Each row is a point. Each copy is the shape, with its points in the same order, turned, moved and blurred by noise. Some copies are also mirrored. Which?

Shape (8 x 2):
[[ -8   1]
 [-34  -3]
 [ 46  -1]
 [ 24 -26]
 [  2   2]
 [-28   1]
 [ 38  12]
 [-58 -22]]
Copy 1, 8 rows:
[[-16   0]
 [-40   2]
 [ 46 -11]
 [ 16  23]
 [  0  -7]
 [-33   4]
 [ 32 -24]
 [-64  26]]
Copy 1 is: mirrored
Copy 2 (8 x 2):
[[ -7  12]
 [-27  21]
 [ 45  -8]
 [ 17 -24]
 [  5  14]
 [-22  21]
 [ 45   6]
 [-58  13]]
Copy 2 is: only turned
Copy 3 (8 x 2):
[[-12   8]
 [-15  32]
 [-12 -48]
 [-38 -26]
 [-10  -9]
 [ -8  23]
 [  1 -43]
 [-33  57]]
Copy 3 is: only turned
Copy 4, 8 rows:
[[ -4  -1]
 [-29 -14]
 [ 39  33]
 [  4  41]
 [  5   6]
 [-19 -14]
 [ 39  19]
 [-60 -12]]
Copy 4 is: mirrored

Shape:
[[ 24  25  -1]
 [-16  -5 -56]
 [ 19 -62 -43]
 [  0 -36 -17]
 [ -5   4   0]
 [-33 -17 -12]
 [ 24  17  31]
 [-17 -27 -30]]
Copy 1 (8 x 3):
[[ -7   8  19]
 [ -9  33 -45]
 [ 58  49 -26]
 [ 40  17 -23]
 [ 13  -7  -4]
 [ 15 -11 -49]
 [  6 -17  33]
 [ 27  12 -45]]
Copy 1 is: only turned
Copy 2 (8 x 3):
[[ 27 -17 -21]
 [-44 -23  -4]
 [-51  37 -36]
 [-22  25  -7]
 [  9  -1   5]
 [-20   8  25]
 [ 49   4 -11]
 [-32  10   4]]
Copy 2 is: mirrored

Shape:
[[ 10  48   7 -14]
 [-44 -28  -3  50]
 [  1  33 -18 -22]
 [ 12   5  21   6]
 [ -6 -25 -11  43]
 [ 29  35   5   6]
 [ -2 -37  21  -2]
 [ -3 -56  -8  43]]
Copy 1, 8 rows:
[[ -7  -5  45 -38]
 [-47  52 -22  26]
 [ 14   6  22 -43]
 [-14 -14  22   0]
 [-45  12 -27  10]
 [-24 -25  32 -32]
 [ -3  -6  -4  30]
 [-39   5 -49  30]]
Copy 1 is: mirrored
Copy 2, 8 rows:
[[ -8 -15  42  -9]
 [-31  22 -52  26]
 [  1 -37  25  -5]
 [  7  20  14   4]
 [-10  22 -40  -6]
 [ -6   7  33 -23]
 [ 27  21 -18  30]
 [  7  35 -67   5]]
Copy 2 is: only turned
Copy 3 (8 x 4):
[[  1  15 -18 -45]
 [ -3  35  -9  68]
 [ 14  -6  -3 -26]
 [-31  19 -13  -9]
 [-19   6 -23  46]
 [-16   5 -32 -31]
 [-42  12  21  21]
 [-43   0 -11  63]]
Copy 3 is: mirrored

Shape:
[[  6   1 -14 -23]
 [-51 -32 -86 -13]
 [ 32  -4  27   8]
 [ 22 -49 -27  -2]
 [ 31   2   5  -2]
 [ 37 -43  20 -26]
 [ 21  13 -32  -5]
 [ 17   6 -15 -18]
 [ 23  14  28   3]]
Copy 1, 9 rows:
[[ -6  26 -13   8]
 [ -9  41  48  88]
 [ -8 -23 -32 -16]
 [-28  -7 -26  54]
 [-18  -2 -24  -5]
 [  2 -10 -61  23]
 [-35  25  -2   6]
 [-15  23 -13   4]
 [ -3 -12 -22 -26]]
Copy 1 is: mirrored
Copy 2 (9 x 4):
[[ -9  -1 -14  -7]
 [-50  54 -60  46]
 [ 41 -12  10  -8]
 [ 28  43 -33  -3]
 [ 26 -10 -10 -13]
 [ 38  31   8 -38]
 [  2 -13 -38  -2]
 [ -1  -6 -18 -13]
 [ 26 -25  16  -7]]
Copy 2 is: mirrored
Copy 3:
[[  3  -3  23  -1]
 [ 34  68  47 -57]
 [ -9 -10 -30  29]
 [ 44  32   1  14]
 [  5 -12 -12  15]
 [ 21   9   3  61]
 [ 20 -13   4 -14]
 [  7 -12  13  -3]
 [-25 -16 -20  19]]
Copy 3 is: mirrored

Shape, 12 rows:
[[ -2 -17 -33  -3   7 -45]
 [ 26 -27  15  -8   6   3]
 [-47   5  22  13  19   2]
 [ -1  37  20 -42 -18 -28]
 [-47  34 -37 -26   2  28]
 [ -7 -18 -21 -37 -33   6]
 [-47 -23 -37 -29 -17  17]
 [  9  30  45 -16  23 -48]
 [-26 -39 -20  21  17  -9]
 [ 11  37  42  37 -17  24]
 [  9   6 -28 -36 -46  10]
 [-11 -22 -23  -9  -2  29]]
Copy 1 (12 x 6):
[[-10  39  20   9  10 -12]
 [  5   3  -1 -50  10 -10]
 [-38 -21   0 -10  -9  39]
 [ 17  -2  13  -8 -63  -6]
 [-13  -1 -59  29 -29  19]
 [ 39  22 -25  -6  -4  13]
 [ 13  29 -41  14   5  41]
 [-25  -6  44 -34 -54 -15]
 [-26  19   1  -6  37  22]
 [  0 -80   3 -21  -8  -8]
 [ 51   8 -29   6 -15  -8]
 [  5   8 -39 -12  19  13]]
Copy 1 is: mirrored
Copy 2:
[[-19 -12 -35  22  11 -33]
 [ 13 -31   5 -15  -4  -7]
 [ -8  28 -19   0 -12  42]
 [-62 -34  -8 -15 -38   9]
 [-23  41 -28   2 -71  -9]
 [  1 -32 -31   5 -57 -21]
 [ 14   7 -60  14 -59 -14]
 [-59 -26   3 -24   9  25]
 [ 21  15 -37  22   7  -6]
 [-13  -2  58  16 -37  40]
 [-10 -32 -13  13 -71 -33]
 [ 27   6 -17   3 -42 -16]]
Copy 2 is: only turned
Copy 3, 12 rows:
[[-37   0 -37 -14  -3 -29]
 [ 23  14 -44 -22 -21  -4]
 [  7  27  10 -20  34  -6]
 [ -3  42   8  21 -38 -36]
 [-40   8  33  13 -11  25]
 [-21   2 -17 -34 -53  -7]
 [-41  13  12 -42 -24  28]
 [ 18  55 -28  26   9 -51]
 [-25  -9 -34 -46  24   6]
 [ 60  -7  18   4  -5 -41]
 [ -8  -2 -11 -17 -62  -5]
 [ -3  -2  -6 -23 -16  28]]
Copy 3 is: only turned
Copy 4 (12 x 6):
[[  7 -44  43 -42  31   3]
 [ -4 -21  37 -22 -35 -14]
 [-32 -33 -21   3   2   5]
 [ 32  -9 -31 -48  -3 -21]
 [ -2  32 -17  -2  38  26]
 [  6  19  29 -20  12 -27]
 [-25  23  18  -3  42  -5]
 [ 10 -60 -24 -58 -29  -3]
 [-36 -36  50   4  23   9]
 [ 21 -37 -16  36 -43  -7]
 [ 37  29  22 -14  12 -24]
 [-15  12  34   7   1   3]]
Copy 4 is: mirrored

Shape, 11 rows:
[[-23  -6 -40   4   9   3   2  -9]
 [-29   9  17 -11  16 -55  16   8]
 [-32 -23 -24 -59   4   1 -33 -39]
 [  2   3   7 -33   6  21  40  11]
 [  3 -20  11 -19  26  11   9 -21]
 [ -1  -9 -38 -58  -3 -26   1 -46]
 [ 27  71 -25  28  42 -43  15  -8]
 [-13 -35 -48   5   1  10  -6 -31]
 [ -3  12   4 -52   4 -19 -15 -20]
 [ 18   4  14  21 -15  23  -6 -20]
 [ 70 -14  26  12 -14  17 -63   9]]
Copy 1 (11 x 8):
[[ 10  12  -2  -5 -14 -51 -21  13]
 [  2  46 -20 -13  21 -33 -15 -46]
 [ 41 -43 -23  15  35 -59  -7   4]
 [  3   8 -18   9 -40 -14  26 -24]
 [ -1 -32 -15 -12 -16 -30  -6 -32]
 [ 37 -23   3  47  33 -22 -14 -11]
 [-80  41  33  23  32  -1 -31 -17]
 [ 13 -24  -1  -3  -8 -47 -46  27]
 [ 11  -9 -16  23  35 -29  19 -22]
 [-22  -9 -36 -20  -9   3  -5  13]
 [-14 -32  -9 -63  14  42  29  42]]
Copy 1 is: only turned
Copy 2, 11 rows:
[[ -5 -26 -33 -18 -16 -12 -20 -23]
 [-16  13 -53 -14 -23  37  34 -16]
 [ 14 -67 -44  23  -3  19   0  16]
 [-25  15  -3   8 -31 -11  10  18]
 [  1 -15  -8   7 -17  -8  38  -9]
 [ 40 -46 -45   3 -45  27  -1  13]
 [ 44  54 -60 -64 -12 -16  22 -12]
 [ 23 -49 -21 -11 -30 -15 -13 -38]
 [ 24 -10 -34   3   3  32  16  29]
 [ 13  -1  20 -28   4   0   3 -25]
 [ 54  22  37  25  38  25   5 -39]]
Copy 2 is: mirrored

Shape (13 x 8):
[[-39 -20   6  34   0  32  17 -45]
 [  4  -8 -11   8  34  32   1   3]
 [  2 -21   9 -14  -9  -6 -61 -23]
 [-29  11 -21   4 -11   9   9  -6]
 [ 15 -39 -20  25  13  33 -44  43]
 [ 39 -17  -3   8   8   3 -53  13]
 [-29  30   4   6  37   1  31   1]
 [-18  -3 -47   4  85 -12  -7  14]
 [ -7 -17  27  36 -38  -1  -1 -11]
 [ 44 -31  -1  -5 -44  -6  11  29]
 [-19   9 -10  18  45  16 -14  -1]
 [ -6   6  -2 -20  -8   8  -9   6]
 [ 11  29  -2  32 -27 -12  26 -37]]
Copy 1 (13 x 8):
[[-31 -34  28  14 -41 -33   4  18]
 [-32 -28   0  -6  21  -7  19  -6]
 [-19  18  22  27 -20  47  19 -23]
 [  7 -29  -1   4 -20 -18   2 -24]
 [-52   2   7  39  52   1   2 -37]
 [-32  32  16   9  31  27  15 -32]
 [ 17 -54  11 -30   8 -10   5   7]
 [-11 -71  30 -16  46   9  51 -39]
 [  1  23  29  27 -18 -23 -17   8]
 [ 15  52 -21  32  23 -25  21 -10]
 [-25 -46  23 -14  16   7   7 -18]
 [  5  -7 -14   8  -3  13   7 -16]
 [ 16  17  21 -33 -33 -40   3  -9]]
Copy 1 is: only turned
Copy 2 (13 x 8):
[[-36   6 -33   1  53 -17   4  44]
 [ -5 -11  -7 -14   4 -16 -37  23]
 [-44  29 -39 -18 -42 -25   0  -4]
 [  5  34   0   0  22 -16   1  12]
 [-36   0  24 -67 -21 -25 -36  11]
 [-40   2  -3 -26 -44 -25 -27 -12]
 [ 13  15  -8  29  22  14 -35  20]
 [ 20  29 -19 -21  12 -17 -95   5]
 [-57  11   0  -3  20   3  25  -7]
 [ -9 -17  15 -34 -14  -4  31 -44]
 [-12  23  -8  -2   3 -11 -54  31]
 [ -3  21  -6  -8 -20  -4   4   7]
 [-20   5   3  47  30 -31  16 -19]]
Copy 2 is: only turned
Copy 3, 13 rows:
[[-38 -12 -13  42 -41   1 -33  11]
 [-25 -34 -15  21 -35  -7  36 -11]
 [ 32  10   5  38 -15  19  -6 -58]
 [-23  -9 -26 -10 -22 -14 -15  -8]
 [ 14   7  12  11 -74  -1  59 -34]
 [ 25   8   9  20 -27  30  46 -38]
 [-59  -6 -15   4   8 -19  15   1]
 [-39  35 -53  17   0 -20  71 -12]
 [ -2  -2  30   8 -36  25 -36   2]
 [ 49 -22  31 -30 -25   8  20  12]
 [-41   6 -15  25 -33   4  37 -21]
 [ 10 -18  -2   0  -9 -10   2 -24]
 [-18 -14 -19 -13  -2  50 -26  18]]
Copy 3 is: mirrored
Copy 4 (13 x 8):
[[ 24 -50 -10  23  -4  52  56 -23]
 [  6   8 -10  -5 -38  36  31 -19]
 [ 23  -8 -23  28 -26 -36  52  12]
 [ 11  -2  -2  36   9  29  15 -22]
 [  5  21 -48  32 -81  22  28   3]
 [ 18  20 -42   5 -49  -9  34  27]
 [-23  -3  -4  -8  21  39  20 -27]
 [-13  51 -43 -14 -11  25  46 -67]
 [ 20 -48 -36  34  -2  25  18  28]
 [ 35 -13 -31  18 -41   0 -45  17]
 [-10  13 -19   2 -12  33  55 -19]
 [  3   1   3  20 -18  -3   9  -4]
 [ 43 -17 -15   9  38  39   8  18]]
Copy 4 is: mirrored

Shape, 15 rows:
[[ 10  13   9  33  -8  36  23  -3  45]
 [  2  -8 -30  19 -10  -7  -1   9  -7]
 [-23  -8 -19  -7 -15  -6  13   6  20]
 [-18  10  -9  32  -6  14  61   1  -6]
 [ 62  -6 -19   4  41 -14   0  26  28]
 [-20  24  -4   3 -20  31  37  36   1]
 [ -9   2   1  -4  -5   8  16 -11  25]
 [-25  46  16  -9  67  32   5   2  45]
 [ 33  -7  -7  45 -10  10  -3   5  -7]
 [-19  19  -7  94 -19  34   1 -11   4]
 [-21 -12   2  12  15 -36   6  -3  29]
 [-22 -10 -30  53  33  -4  29   6  28]
 [-16 -11 -24  -6   8  19   9  -3   2]
 [ 25  95   2   6 -15  36  -2  -8  38]
 [-24  -3  -5  -9 -11  22  48   8  10]]
Copy 1 (15 x 9):
[[ 17 -12  28  17  45 -40   3  -1 -24]
 [ 10 -22 -33  10   5  -5   9  14  -2]
 [ -7 -15   0  23  -9 -13  28   8   6]
 [ 37  16 -15  43   8 -33  27  -5 -31]
 [ 11   5 -20 -41  36 -39 -12  33  37]
 [ 33  -1  15  56  -8 -26  -6  13  -9]
 [  3   0  15  15  15 -12  22  -4  -1]
 [ 37  32  73 -32   4 -10   8  21 -15]
 [ 14 -20 -36   6  40 -15 -19   2 -15]
 [ 38 -41 -14  18  29 -16  -4  -8 -84]
 [-14   0  -6 -22 -14 -24  26 -11  -6]
 [ 17   0 -17 -14   4 -43  33  25 -45]
 [  4   4  -2  19   8   6  22  25  -4]
 [ 77 -39  61   5  41 -13 -10 -17  13]
 [  8  16  10  49   2 -23  25   9  -4]]
Copy 1 is: mirrored
Copy 2:
[[ 14  36 -32  22 -18  14  -5 -51   0]
 [-12  16 -28 -18  13   0 -20  15   1]
 [-19  -9 -20   4  19   7  -9  -2   7]
 [-19  42 -24  21  14  -9 -36 -23  32]
 [ 42  20 -45  -7 -18 -11  37  32   9]
 [-32  23 -26  26 -19  27 -31 -13  41]
 [ -9   2 -12   2   1  -1   0 -25   8]
 [ 36  27  27   6   1  45  39 -38  48]
 [ 13  44 -28 -15 -23 -14 -22   2 -21]
 [ 12  71 -14  -3   5  28 -62 -40 -33]
 [  9  -6   6  25  36  -5   5  -4  -7]
 [ 16  55 -25  22  50  16  -2  -8  -3]
 [-23  17 -15 -16  15   5   8  -7  15]
 [ 54   0 -20 -16 -54  30 -23 -61  41]
 [-41  20 -19  21   8   3  -9 -26  33]]
Copy 2 is: only turned

Shape:
[[ -5 -32  29  10 -18  53  -7 -56  -1   2  -7]
 [ -7 -11  17   5  11  36 -18  37 -11 -38 -19]
 [ -4 -33  -7   1  70 -18   1   3 -18 -13  45]
 [ 11  -5   4 -54  95 -18 -18  33  49 -39  -1]
 [ 18  42 -16  16 -24  48 -11 -12 -11 -39   0]
 [ 32 -30  -7  17 -12  17  -1  27  17 -31 -12]
 [-16 -22  18 -18  -8  20  12 -10 -20  20   6]
 [ -5   5  14  13 -19 -14  29  24  43 -18   0]
 [-13  -5  -8  23  -5  29 -93  28   3 -26  -6]
 [ -1 -24  19 -26 -22 -14 -37 -28 -26  -4  -1]
 [ -4  44 -16 -28 -19   3  -5  13  22  67  17]
 [ -5  71   3  17   2  -9 -22  16 -29 -19  -7]
 [ 29 -33  46   7  -6   1  29  42 -16   8   7]
 [ -4 -28  -5  15  17  -2  20  24 -24  -6  -6]
 [ 35  64  16  21 -23 -14  27  21 -14 -16   0]
 [ 11 -30 -13  13   7  -8 -31 -20  16  39  -5]
 [ 23 -20   2  12  -6   7  -2   7 -24  10 -15]]
Copy 1:
[[-23 -45  15  30  13  19 -42 -47   8 -11  -3]
 [-21  -3  37   2  -6 -19 -16  -2 -23 -64  24]
 [-36  67  13  24   0  -8  36 -25   2 -19 -17]
 [ 28  45   9  34 -34 -48  55  14  21 -81 -28]
 [-34 -24  13 -41 -18   2 -30 -27  35 -44  42]
 [-35 -32  19 -10   7 -45  10  -3  -4 -29  10]
 [-12   4  24  22  19  19 -26   3   6   3   5]
 [  7 -25   1 -41  25  -7  23  14  -8 -28  -6]
 [-26   9 -21  -5 -26 -54 -58 -24 -32 -60  25]
 [ 16   7  -2  28   9 -15 -28 -33   3   9  39]
 [ 11  12 -23 -29 -20   6 -42  51  36  16 -15]
 [  7  28   8 -58 -43  13 -15 -11  -5 -31  46]
 [ -9   2  67 -14  26 -24   5   8 -21  11  -8]
 [-37  14  27   7   3  -2  18   9 -22 -10  14]
 [  6  -3  35 -80 -17   7  13  -2  13  -3  34]
 [-22  -9 -25  22 -24 -23 -14  -9  -9  22 -19]
 [-26  -9  29   2 -14 -15  -9  -4  -8   9  19]]
Copy 1 is: only turned
Copy 2 (17 x 11):
[[ 23  38   5  25  13 -57  58 -28  21  13  11]
 [ -5   2  25   2  60  12   9  -8   1  20  40]
 [  3  19  28  51 -21  21 -40  16   9  30   5]
 [ 25 -23  29 -32  -9   3 -74  23 -31  43  43]
 [-13 -12  49  -1  28 -18  53  -4  11 -40   5]
 [-17  14  -1   3  50 -21  -8   8  25 -17  28]
 [ 30  42 -11  31  14   0  26 -18 -15   5   3]
 [  0  21 -24 -22  25  11  18  55   0  -6  16]
 [-45  10  39 -24  58 -10   3 -35  14  33 -17]
 [ 33  17  -4   4  14   0  14 -45  29   9 -29]
 [ -5  31  -6 -15   5  -8  19   4 -74 -30 -48]
 [ -8 -45  36  -2  35  33  37  12 -19  -2 -32]
 [ 30  33 -24  38  64   9   0  29   0  -4  13]
 [-10   8 -16  43  23  21   0   5   5   4  18]
 [ 14 -28   6   8  50  18  37  56  -9 -41 -23]
 [-14  20 -28  14   4 -41  -6 -10   0  17 -28]
 [  2   5 -20  33  37 -11   6  -8   6  -8  -5]]
Copy 2 is: only turned
